Every row gives one point. A path goes straight from each point to the next, and from the last back to the first. The post is the endless flat space through its rows: a point in 2 columns, a line in 3, a plane in 4, and so on, so that a path can go around it. Count how often the path circles the post. Going back the other way cancels.
In the rows, 128 means zero.

Post:
[[138 122]]
Path, 16 rows:
[[127 100]
 [184  87]
 [187  99]
 [151  94]
 [115 107]
 [118 133]
 [123 174]
 [170 155]
 [190 112]
 [157  85]
 [ 99  94]
 [111 127]
 [134 157]
 [139 175]
 [115 148]
 [111 113]]
Times around: 1

Post, 7 rows:
[[140 146 114 178 156 182 134 137]
 [ 94 124 100 105 134 103 103  80]
 [133 141 109 188  96 162 142 143]
 [108 118 129 143 152 107 142 120]
 [143 132 152 173 123 175 104 149]
 [ 88 116 100  85 147 122 124 130]
 [ 76 165 132  88  82 126 190  38]]
Path, 25 rows:
[[ 99 175 117 103 154 162  98 111]
 [141 166 140 171 149 152 115  72]
 [ 94 171 132 156 187 169 128 129]
 [ 76 117  59 156  96 119 171 120]
 [109 105 142 108 138 152 153  75]
 [128 109  73 136 121 106  93 119]
 [135 144 117 150 111 133  71  94]
 [104 168 110 177  93 114 146 135]
 [ 90 137 149 137 168 139  98 116]
 [125 167 156 134 143 131 149 127]
 [138 143 117 112  84 139 134 126]
 [135 130 142 152  99 156 160 132]
 [107 116 160 164 128 170 188 129]
 [ 86 130  99 165 138 111 149 107]
 [ 94 177 137 173  80 130 173 131]
 [140 136 149 151 102 175 118 178]
 [128 137 130 150 123 104 150  64]
 [102  98 141 124  95 127 132  79]
 [ 79 149  57  87 118 207 114 104]
 [111 130 193 193 112 112 122 149]
 [113 147 145 122 174 133 155 143]
 [135 119  63 114  95  94  83 117]
 [133 116 148 116 124 167 142  58]
 [ 78  98 117 161 152 123 131  92]
 [ 70 153  99  91 113 155 157  91]]
Times around: 2

Post:
[[138 117 129  77 128 167 133 120 150 184 170 118]
 [150 189 152 109 121  92 188 123 175  74 125 154]
 [ 83 159 149 119 121 153 197 138 165 107 136  65]
 [163  85 104 131 131 164 110 126 155 199 132 107]
 [ 85 165 122 102 155 145 196 122 142 114 131 140]
 [193 133 141  82 127 110 100 118 133  69  99 151]
 [118  92 112 100  91 146 172 120 132 183 137 107]
 [150 134 165 113 125 115 102 124 126 158 138 133]
 [119  99  94 111 115 130 114  97 147 169 163  89]
 [104 108  83  84 114 144 112 164 164 177 139 121]
 [102 118 125 125 120 151 153 139 159  93 151 142]]
Path, 31 rows:
[[133 113  76  95  74 150 165 138 153  96  96 125]
 [165 131 132  85 122 157 156  93 133 114 149  76]
 [143  97  80  98 159 155 101 128 150  75 144 154]
 [ 55 147 140 109 172 103  93 160 154 170 156 134]
 [153 114 189 109 133 143 123  91 137 166 127 128]
 [112 160 177 103 111 128 135 113 146  98 111  90]
 [125 149 140 107 102  89 165  91 145 175 108  95]
 [ 96 128 133 130  67 147 154 146 133 157 108 117]
 [124 148 126 104 109 157 148 129 115 154 182  94]
 [172 136  97 105 115  98 159 150 160 106 116 158]
 [145  98  46  63 141 118 128 171 188 109 124 110]
 [132 120 192 106 130 128 157 103 146 141 136 122]
 [ 60 170 118  71 137 161 196 147 174 169 102 162]
 [119 136  81 115 111 168 145 113 149 100 118  90]
 [120 130 108 133 114 141 171 141 141 177 147 141]
 [165 128 155 127 148 136 145  93 114 170 159 137]
 [ 88 121 144  87 122 124 172 143 149  91 142  95]
 [133  89 110 100 117 104  98 108 153 125 110 107]
 [117 127 162  90 139 184 192  89 122 210  92 170]
 [146 137 101 163 150 181 123 144 178 157 124 156]
 [186 123 138 114 121 135 168 103 116 133 114 147]
 [152 123  98  95 108 110 175 123 181  84 181 116]
 [147  65  96  89 117 159 134 175 182 115 147 156]
 [119 123 145  98 128 156 134 165 155 128 101 115]
 [ 85 150 154 143 146 180 158 109 153 119 110  63]
 [135 143 137 144  73 137 192 120 150 121 136  92]
 [100 144 116 111 138 149 163 142 102 163 177 157]
 [ 68 132  59  69 149 126 139 151 153  82 211 132]
 [100 149 105  59 147 107 125 118 178 168 172  93]
 [126  97 162 114 134 148 143  99  97 185  90  80]
 [118 114 125 120 119 168  78 138 184 146 129 150]]
Times around: 5

Post, 17 rows:
[[141 109 142 145 121 130 132 134 160 147 115 150 103 162 126 125 149 119]
 [195 126  81 116 112 197 131 142  90 151 112 116 109 105 111 116 128 147]
 [143 155 131 114  80 163 137  97  80 120 128  90 114  79 109 118 129 100]
 [162  52 186 152 131  82 128 106 109 160 120  94 137 148 138 138 111 106]
 [138 104 163 111 118 131 117 117 110 169 108 103 107 190 152 148  82  87]
 [123  94 145 124 110 104 175 113 106 197  83  99 104 161 116 127 114 137]
 [167 155  95 152  92 171 156  89  66  97 142 114  81 125 116 119 122 146]
 [128  76 158 126  99 114 112 162 104 123 106 103  78 159 139 104  99 109]
 [167  87 172  82 116  80 131 107 120 140 113  82  85 160 162 134 130 129]
 [146 123 119 105 122 166 184 130 103 128 130 122  85  94 156 119 105 120]
 [ 82 167 130 148 118 116 107 143 138 173 129 139 162 132 195 204 130 145]
 [100 163 111 165 157 108 111 128 154 133  76 101 174 145 167 165 118 119]
 [103 140 123 148 159 130 104 123 103 161  76 140 136 125 211 157 171 100]
 [ 59 130 111 138 147  98  66  88 141 149  95 175 148 105 185 186 127 116]
 [132 105 141  85  99 216 148 106  72  96 139 101  96 129 133 113 126 152]
 [152  97 188 112 135  96 133 128  98 158  95 156 119 168 129 113 109 141]
 [ 77 178  84 152 183 124  94 121 144 177 142 131 136 117 170 135 147 133]]
Path, 21 rows:
[[145 105 137 116  95 140 133 119 114 144 113  74  92 126 124 141 113 106]
 [140 141 133 129 123  69 149  84 131 120  94  91 112 152 138 144 162  80]
 [153 130 104 119 122  76 147 114  95 115 135 145 121  91 160 137 145 188]
 [114  56 103 109 139 142 110 123 129 137 123 175  75 115  95 114  70 115]
 [ 85 208 100  78 128 191 142 164 155 218 140 128 106 195 164 212  89 201]
 [120 131 141 150 148 144 164 137 125 141  71 139 117 148 176 100 140 159]
 [149  98 115 149 132 144 154  74 102 197  92 124 109  84 137 155 124 102]
 [130 150 143 123 118 110 162  50  71 103 129  37 123 105 114 146  56 115]
 [118  79 108 102 111 139 125 138  83 131 114 136 134  92 127 125 140 131]
 [115 154  86 144 149 123 128 119 133 214 159  76 134 180 169 127 120 132]
 [187 145 134 123 159 160 126 105  51 194 113 190 121 103 179 131 129 194]
 [100  95 129 142 151 153 111 157  98 142  98 113  86 127 176 133 104 126]
 [154 128 135 130 113 122 109 133 101 106  81 155  94 162 160 160 131 123]
 [124  75 152 103 137 127  75 130  87 121  84 111 133 183 168 120 123  72]
 [118  85 142 130 109 142 139 157 124 166 144 108 115 166 156 138  88 142]
 [ 79  76 118 121 150 119 112  89  87 115  96 175 102 110 159 119 136  61]
 [ 85 108 146 133 142  75  88 109 128 174  96 165 115 133 165 159 162 121]
 [115 142 129 149 118 128 172 126  92 180 117  89 120 118 121 143  67 166]
 [150 104 148 147 101 134 147 103 122 115  96 108 103 111 152 106 142 119]
 [181 111 131 103 173  98 137  58 172 106 127  97 129 119 180 132 128 118]
 [156  98 167 115 151 172 106  81 130 106 117 181 113 153 142 112 147 180]]
Times around: 1

Post (17 x 18):
[[131 113 138 125  72  71 141 132 136 133 100 157 121  93 153 100 125 151]
 [151 117 114 159 195 126  99  19  52  61 153 162 152 180 163 176 139  63]
 [138 113 123 106 117 156 158 139 138 137 150 171 144 105 158  97 185 131]
 [ 89 122  92  89 115 109 149 137 126 113 117 155  65  94 129 107 145 102]
 [ 86  91 122  71 117 105 136 101 158 155 114 146 112 121 141 145 130 110]
 [105 111  92 173  75 121 135 162 149 125 159 198 153 133  96  86 105  93]
 [101 147  93 117 135 103  97 114 163 127 134 150 122 100 139 135 135 113]
 [112 118 126 119 110 140 158 156 155 116 152 152 135 118 166  83 112 141]
 [223  54 128 165  84  86 103 216 159  98  69 146 161 178 101 130  97 172]
 [146 113 128  94 123 134 115 133 116 111 124 102  54 111  69 117 137 133]
 [146 118  94 129  98 111  98 163 146 136 132 135 113 159 145  68 140 117]
 [126 138 133 128 119 101 147 152 174 101 104 120 154 162 125 122 159 129]
 [119  92 104 152 152  96 111 117 116 131  98  87 116 109 153 143 151 117]
 [158 127 137 110 176 129 159 154 140 134 139 156 148 135 125  86 140 127]
 [203 131 130 132  87 111 137 183 157 116  95 101 143 159 112 140 108 115]
 [116 153  79 138 119  65 126 110 124 127 174 109 119 139 140 182 153 111]
 [113 107  79 106 117  88  97 189  52 115 111  92 172  70 163  79 151 138]]
Path:
[[162 155  64 112 113  61 151 120 155 160 126 125 108 140  98 165 171 107]
 [161 143 109 193 121  72 118 121 200 113 132 126 129 140 140  67 172 153]
 [177 142 150 103 150 125 136 124 164 101 174 127 154 200 119 130 156 114]
 [ 83 113  96  89 169 110 133 158  76 121 126 105  87 128  96 141 182  69]
 [129 108 109 121 156 109 123 150 128 161 120 179 138 117 125 141 116 117]
 [ 94 122  99 110 107 142 145 109 113 133 160 122  97 121  87 139 162 124]
 [146 105 135 111  42 102 119 127 166 107 113 176 113 130 145  94  68 192]
 [122 117 119 112 107 108 159 183 113 123 128 173 188 151  49  97 143 109]
 [153 100 139 151 109 120 142 117 103 107 118 125 161 134 204 147 120 119]
 [154 138 168 115 104 117 153 168 188 136 138 114 196 181 137 121 101  91]
 [140 121 119 165 136 124 142 144 185 148 159 124 199 122 118 106 171 115]
 [131 132 151 126  60 108 174  96 132 104 123 124 114 113 127  96 173 154]
 [ 56  84  82 141 111 116 163 137 145 132 112 123 172 172 172 126 181 147]
 [155 160 120  97 109 114 189 137 120 129 137 147  96 139 159 105 191 141]]
Times around: 0

Post, 17 rows:
[[110  86 116 169 124 124 110 110 134 120 129 128 151 144  89 167 145 162]
 [ 87 114  94 103 118 116 127 181 122  95 137 112 117 104 123 122 162 158]
 [ 99 170 124 147  95 126 127 107 101 167 159 148 136 138 191  96 173  58]
 [141 112 116 130 127 106 169 124 168 119 139 178 147 116 143 110 139 143]
 [ 75 122 108 144 131 122 137  97 155 129 134 140 155 142 103  81 167 116]
 [113 117 131 105 116 124 131 150 124 141 191 168 166 106 105 117 126 117]
 [112 113 106 121 164 107 148 131 155 129 161 150 149 159 140 111 139 130]
 [167 145 135  85 144 102 165 129 138  38 114 137 129  88 119 163  99 109]
 [106  99 131 161 176 107 156  93 151 108 163 160 126 125 110 120 148 123]
 [106 109 153 171 138 115 105 134 100 138 153 145 156 118 154 100 160  76]
 [123 142 186 153 127 141 177 149 141 137 145 118 148 116 129 121 147 109]
 [169 111 141 148 131 148 161 143 144 130 129 141 118  91 165 157  27 125]
 [ 93 119  99 142 155 148 155 148  68  98  93 135 121  78 141 140 159 136]
 [134 162 148 127 139  89 124 138 138 120 158 125 162  89 109 120 126 114]
 [148  90 162 110 135  81 153 129 106 102 136 123 116 130 109 139  50 154]
 [106 121 120 148 128  78 138 159 132 142 173 133 163 110 123 118 131  75]
 [163 169 102 156 113 115 115 134 121  93 146 119 124 145 110 128 133  93]]
Path, 26 rows:
[[ 93 109  91 121 131 100 138 137 177 161 151 142 150 106 142 127 132  89]
 [ 72  84 144 140 175  73  94 112 146 144 175 178 132 103 160 143 140 107]
 [101 156 191  84 163 135 163 161 104  58 153 113 160 117 129 132 183 167]
 [ 79 179  83  71 122 177 147 184  82 118 170 125 129 100 159  62 157  97]
 [173  50  87 217 116 130 155 122 154 147 116 166 130  94 137 189  67 142]
 [ 85 123 194 123 114 122 157 105 153 122 107 121 168 105  83  72 139  82]
 [144 111 102 137 118 104 159 120  77 118 149 138 132 119 137 134  80  72]
 [129 188 109 111  97 128 139 180  93  71 161 114 157  83  98 110 164 131]
 [112 108  90 158 123 135 157 159 104  83  90 144 117 154 101 175 154 172]
 [149 142  65 121 134 110 136 187 165  59 123 108 132 136  99 187 142 134]
 [ 90 123 125 137 125 103 195 119  56 107 171 160  64 116 150 104 150  98]
 [123 148 101  94 101  95 149 159  76 117 181 154 162  95 121 120 147 106]
 [ 66 113 146 124 124 138 162  98 192 154 120  92 188 127  84 103 182 143]
 [101 137 154 155 119  89  92  60 128 167 153 173 138 139 120  56 138  64]
 [119 189 133 162 158 121 136 143  51  80 109  99  75 102 140 131 106 111]
 [ 97 143 154 140 122 150 156 101 114  61 142 117 156 144 119 124 185  98]
 [119 171  93  96 136 110 179 168 162 129 173  77 124  94 163 148 139 103]
 [155 151 187 135 186 101 140 107 166  88 109  90 128 125  77 128 168 155]
 [120 115  78 123 141  96 107 142 141 132 148 171 123 113 169 117 103 123]
 [114  75  82 159 154  90 139 198 160 142 144 131 182 126 186 166  97 150]
 [141 149 157 137 185  90 132 204 141  87 172  87 177  48 123  99 134 122]
 [ 82 150 114  89 167  81 175 128 129  71 149 111 120  89  73  90 160 103]
 [158 134 155 182 121 138 131 154 177 130 154 114 115 115 127 156 105 101]
 [ 53 114 105 138  91 103  96 131 119 181 178 157 158  95 149 147 140 102]
 [139 129 140 146 130 143 149 143 143 113 171 164 186  91 168 123 136 131]
 [132  80 133 132 131 130 177  97 110 127 132 172 154  78 111 121  95 137]]
Times around: 4
